Every row gives one point. To make a cloud, some directions were put in groups of two or more. Within a group, all points are equally far from the middle, so they leave a hole (a ring in 2 directions, a hollow ball in 3). The other directions are filled evenly. Then the cloud was stretched, turned, moved and blurred a little. Count the holes, and give their numbers of directions, smallest first.

Cloud, 22 rows:
-14 35 68
-39 59 -10
-33 -35 -25
19 36 55
-27 18 77
10 55 -2
9 22 58
22 17 70
-45 12 80
33 6 -47
11 41 49
-31 59 -49
-45 -18 -90
43 -28 57
22 -5 50
15 6 56
-35 9 21
20 3 8
33 13 -3
-32 39 -31
-48 -10 43
-7 -33 -7
Holes: 0

Cloud (27 x 4):
-22 -54 -48 -4
-21 -3 -17 45
-34 -13 -8 37
28 -14 56 40
34 50 0 -14
-2 -24 -45 58
25 -32 56 -34
75 -12 27 61
36 14 -31 -24
-1 24 15 37
0 -53 -46 -8
33 -52 40 -13
-20 -38 46 -20
88 2 -1 64
-14 -23 46 24
65 33 69 -40
34 -53 30 36
10 36 15 34
33 31 53 -48
99 29 56 39
40 48 -16 18
-36 -17 -14 37
32 -68 3 15
8 -68 -41 13
78 -22 28 -26
-42 -31 24 11
16 -41 50 27
Holes: 2 (2, 2)

Cloud (28 x 4):
-70 -10 56 12
13 -36 10 33
-12 36 -13 2
-76 -31 5 -22
-5 -12 29 30
71 -18 -16 -10
40 86 -1 -67
3 16 -1 19
-26 -50 44 -43
-12 36 40 -50
-91 -39 21 -13
-80 -12 45 11
-26 1 63 -56
-25 -87 -40 29
-49 10 45 -14
21 2 -37 28
-77 -17 -5 -19
58 4 -76 11
-9 32 -26 13
-45 24 -9 0
3 -36 46 35
-57 0 55 -23
57 -14 -44 -51
-10 -48 -15 -32
-32 -29 6 50
-61 -55 49 -30
9 -29 10 -55
38 -17 -24 20
Holes: 1 (2)

Cloud:
0 49 13 72 -3 -40
-20 17 25 23 -64 3
38 45 -22 -74 -16 5
-20 -83 46 44 2 -41
-37 -30 69 96 13 -10
-8 -1 89 37 -30 -37
-38 -36 18 116 -1 -21
6 7 5 98 -37 -12
-7 48 28 -41 2 20
32 -67 -30 44 -44 -27
6 -8 35 75 34 11
-34 30 10 90 72 54
23 -16 62 -7 -7 -70
2 63 18 70 72 42
5 -32 42 25 -29 -42
-45 5 19 30 -45 -15
-41 19 39 59 14 21
-12 28 -16 -14 11 -14
8 34 -11 71 -70 -42
-7 -69 1 -41 -45 -6
29 61 5 41 15 26
-15 1 -12 85 -47 32
-15 1 33 35 37 21
34 12 -25 58 -102 -6
-56 16 -17 1 -9 37
28 33 2 -30 -14 -6
15 31 -28 45 -38 24
35 -33 9 -29 22 22
-41 -30 4 16 84 16
0 -12 3 -32 55 4
-31 26 20 -2 6 37
32 -61 30 0 -7 -43
-24 -18 20 84 -54 -49
-22 33 42 -7 -7 74
-26 -46 50 28 35 -23
54 23 -15 0 17 33
-1 63 -26 23 29 46
87 26 -6 -21 -57 -38
9 16 15 52 -22 -34
-3 -8 -30 61 -17 -9
-3 84 20 56 15 16
-15 -56 51 70 7 -31
-1 -24 6 79 -46 -19
9 16 9 32 62 19
-16 34 56 83 -25 -58
-21 -3 6 -4 -54 -15
-5 -2 56 -25 -7 -37
1 -84 40 -11 -15 -19
4 42 18 30 1 79
-35 -12 20 123 5 6
5 -29 25 11 -90 -21
5 25 -2 -66 -11 33
-16 -39 21 8 -12 17
17 12 -17 54 -12 -1
Holes: 0
